Each row of a before or after table is a point. The points were changed in one or more steps. Then noise was added and the rows were shuffled. The steps act on how far a point lies along the listed directions, d1 being the first. What was done? A step turns or swaps two directions, mirrors them in a line or flattens them onto one, adds a multiple of one to another, or multiplies one. Angles are multiples of 10 degrees, from the lower direction toward the higher: turns from -170 to 170, lines from 10 to 170 but not 90. Use the fewest steps. Two steps may share a direction if one is a turn and the other turns, adds or multiplies; they go together, in the order done. Otherwise the lowest direction goes first.

Directions:
(1): [-0.61, +0.01]
(2): [-0.01, -0.61]
Before:
[[+0.24, -0.33],
[+0.13, +0.76],
[-0.40, -0.16],
[-0.31, -0.09],
[-0.28, +0.27],
[-0.61, -0.67],
[+0.08, +0.22],
[-0.70, +0.88],
[-0.19, -0.26],
[+0.31, +0.26],
[+0.19, +0.54]]
After:
[[-0.14, -0.31],
[+0.27, -0.30],
[-0.30, +0.25],
[+0.23, +0.06],
[-0.27, -0.18],
[+0.27, +0.31],
[+0.55, +0.14],
[+0.84, -0.73],
[+0.78, +0.09],
[-0.20, -0.39],
[-0.68, -0.57]]
Steps: swap d1 and d2

Directions:
(1): [+0.34, +0.61, +0.24]
(2): [-0.09, -0.23, +0.70]
(3): [-0.65, +0.35, +0.03]
Before:
[[-0.13, +0.35, +0.09],
[-0.42, -0.13, +0.38],
[-0.05, +0.08, -0.09],
[-0.48, -0.05, -0.44],
[+0.06, -0.19, -0.52],
[+0.04, -0.13, -0.29],
[+0.11, -0.32, +0.07],
[+0.02, +0.36, -0.22],
[-0.42, +0.21, -0.09],
[+0.11, -0.38, +0.27],
[+0.09, -0.55, +0.09]]
After:
[[-0.60, +0.68, +0.16],
[-0.17, +0.16, -0.09],
[+0.62, -0.95, +0.04],
[-1.20, +0.21, -0.42],
[+0.55, -0.68, +0.24],
[+0.20, -0.30, -0.33],
[-0.21, +0.56, -0.19],
[+0.51, -0.62, +0.06],
[+0.31, -0.43, -0.54],
[-1.00, +0.13, +0.38],
[-1.23, +0.66, -0.04]]
Steps: multiply d1 by 1.3; multiply d3 by 3

Directions:
(1): [-0.12, -0.70, -0.60, +0.19, -0.06, +0.45]
(2): [-0.24, +0.06, +0.11, +0.96, +0.26, -0.20]
Before:
[[-0.07, -0.61, -0.50, -0.11, -0.10, +0.18],
[+0.12, +0.44, +0.32, +0.08, -0.08, -0.31],
[+0.06, +0.26, +0.55, -0.04, -0.29, -0.33],
[-0.31, +0.19, +0.05, +0.49, +0.17, -0.06],
[+0.29, +0.03, -0.22, -0.48, -0.13, +0.08],
[+0.26, +0.25, +0.68, -0.31, +0.11, -0.35],
[-0.10, -0.68, -0.76, +0.35, -0.27, +0.83],
[-0.01, -0.20, -0.01, +0.07, -0.29, +0.21],
[+0.32, +0.97, +0.90, -0.12, +0.00, -0.68],
[-0.07, -0.59, -0.15, +0.10, -0.17, +0.08],
[+0.32, -0.87, -0.68, -0.81, -0.76, +1.03],
[+0.04, -0.87, -0.77, +0.44, +0.06, +0.69],
[+0.18, -0.43, -0.34, -0.08, +0.06, +0.46]]
After:
[[+0.58, +0.12, +0.11, -1.46, -0.79, +0.54],
[+0.02, -0.43, -0.05, -0.31, -0.26, +0.13],
[+0.14, -0.42, -0.58, -0.69, -0.44, +0.82],
[-0.01, +0.63, +0.71, +1.07, +0.28, -0.66],
[+0.13, -0.31, -0.32, -0.60, -0.18, +0.10],
[+0.26, -0.20, -0.12, -0.49, +0.01, +0.37],
[+0.05, +0.18, +0.67, +0.30, +0.25, -0.39],
[+0.00, +0.24, +0.17, +0.51, +0.02, -0.24],
[+0.33, -0.67, -0.74, -0.64, -0.19, +0.75],
[-0.09, +0.15, +0.47, +0.44, -0.22, -0.31],
[-0.30, -0.11, -0.24, +0.42, +0.05, +0.16],
[+0.06, -0.16, +0.08, -0.12, -0.34, +0.19],
[+0.28, +0.35, +0.05, -0.36, -0.04, -0.12]]
Steps: turn d1 and d2 by -50 degrees
